Each row is a point. Before rounding, the points of a table are all equally far from one centre. They may lie mostly on one side of it. Where is the centre, to within rounding?
In the rows, zero is written as 128.

Points (8 x 3):
[[ 94 124 174]
 [118 131 176]
 [110 107 190]
 [ 74  85 157]
 [152  84 174]
 [ 73 104 138]
 [130  58 170]
 [130  96 190]]
Centre: [117  96 146]

Points (10 x 6):
[[ 90 150 191  74 115  84]
 [ 52 160 140 124 145 148]
 [ 84 154 106  70 145 163]
 [135 119 178 122 124 139]
 [111 153 122  56 112 108]
 [137 161 162  49 184 147]
 [ 54 152 203  72 167 151]
 [ 82 126 147 111 115 178]
 [ 75 111 199  71 127 128]
 [128 125 177 124 131 170]]
Centre: [101 159 165  85 140 139]

Points (14 x 9):
[[148  84  97 185 170 107 118 138 120]
 [ 72 153 111 185 147 129 118 160  77]
 [156 170 160 211 128 135 110 188  99]
 [120 146 143 203 177 102  78 190 105]
 [148  96 154 157 189 156  73 170 116]
 [114 106 117 207 174 113 122 177  73]
 [116 123 135 222 139 181  79 130 120]
 [146 144  98 128 175 113  89 161 113]
 [ 98 137 121 185 146 181 161 122  89]
 [181 137 153 201 117 151 129 154  88]
 [125 133 165 217 168 171 102 122  74]
 [201 150 138 197 159 162 128 158 101]
 [158 141 104 199 194 134  96 189  92]
 [130 138 149 201 134 182  99 149 172]]
Centre: [130 138 137 176 160 143 119 150 117]

Points (17 x 11):
[[174 135 164 106 135 142 202 130 110  71  76]
 [114 132 140  72 155 144 188  73 135 123  48]
 [108 198 135 150 164 140 165 144 152  71  47]
 [123 144  91  58 187 163 147 151 151  97  95]
 [149 151 155 155 171 131 181 124 145  72 160]
 [179 133 133  97 201 130 138 109 143  41  77]
 [150 149 158 144 198 151 117 105 158  68 168]
 [169 136 120 110 162 108 172 150 179  87 119]
 [ 80 136 141  68 173 174 160 113  95 118  45]
 [118 132 124 126 194 114 203 100 161  91  85]
 [141  92 153  82 195 158 185 114 114  72  81]
 [108 180 114 128 149 226 150 100 156  77  92]
 [163 162 145 100 194 124 177 148 129  99 103]
 [147  96 142  69 180 138 189 124 113  64  91]
 [ 98 136 194 118 222 134 166 129 139  84 103]
 [167 177 138  98 128 120 181 164 141  80 107]
 [162 130  97  86 196 141 149 107 126 117  64]]
Centre: [109 129 144 119 133 140 120 113 131  86  98]

Points (20 x 14):
[[ 88  73  94 116 206 115 128  72 157 139 115 107 157 167]
 [ 75 100 161 113 209  95 140 112 146 140 105 115 168 191]
 [ 68  84 101  88 213  99 143  96 158 136 105 141 136 194]
 [ 88  88  93 128 197 103 127  86 163 110 101 143 159 189]
 [ 67  87  80  83 199 106 114 105 163 115 123 134 140 191]
 [ 88  79  88 121 189 119 141  87 169 120 100 149 121 195]
 [ 80  85  86  98 206 103  99 107 141 117  91 141 155 183]
 [ 59  60 148  83 183  99 146 111 165 160 105 130 134 184]
 [ 83  85  88  97 216 115 143 121 148 107 108 146 158 178]
 [101  97  99 119 206 117 169  92 161 132 109 110 144 202]
 [ 49  68 111 128 194  90 127 112 169 142 133 125 146 169]
 [ 88  91 102 103 190  79  99 108 174 108  85 117 123 197]
 [105  70  90  96 199 119 142  78 180 117 131 132 128 168]
 [ 74  70 115  88 215 128 113 101 136 121 129 130 159 170]
 [ 63  58 104  80 190 110 149 100 161 103 113 134 130 178]
 [ 74  66 109 103 193  96 115 106 150 122 132 129 167 200]
 [ 82  93 100  97 211 109 113 118 182 125  86 126 147 177]
 [ 91  84  97 130 170 108 136 118 154 137 107 113 154 228]
 [114  84 107  88 168 105 120 113 154  94 110 176 136 207]
 [ 95  86  89  99 191 111 133  83 167 140 117 113 133 215]]
Centre: [103 109 121 101 153 102 134 117 134 134 118 123 128 153]
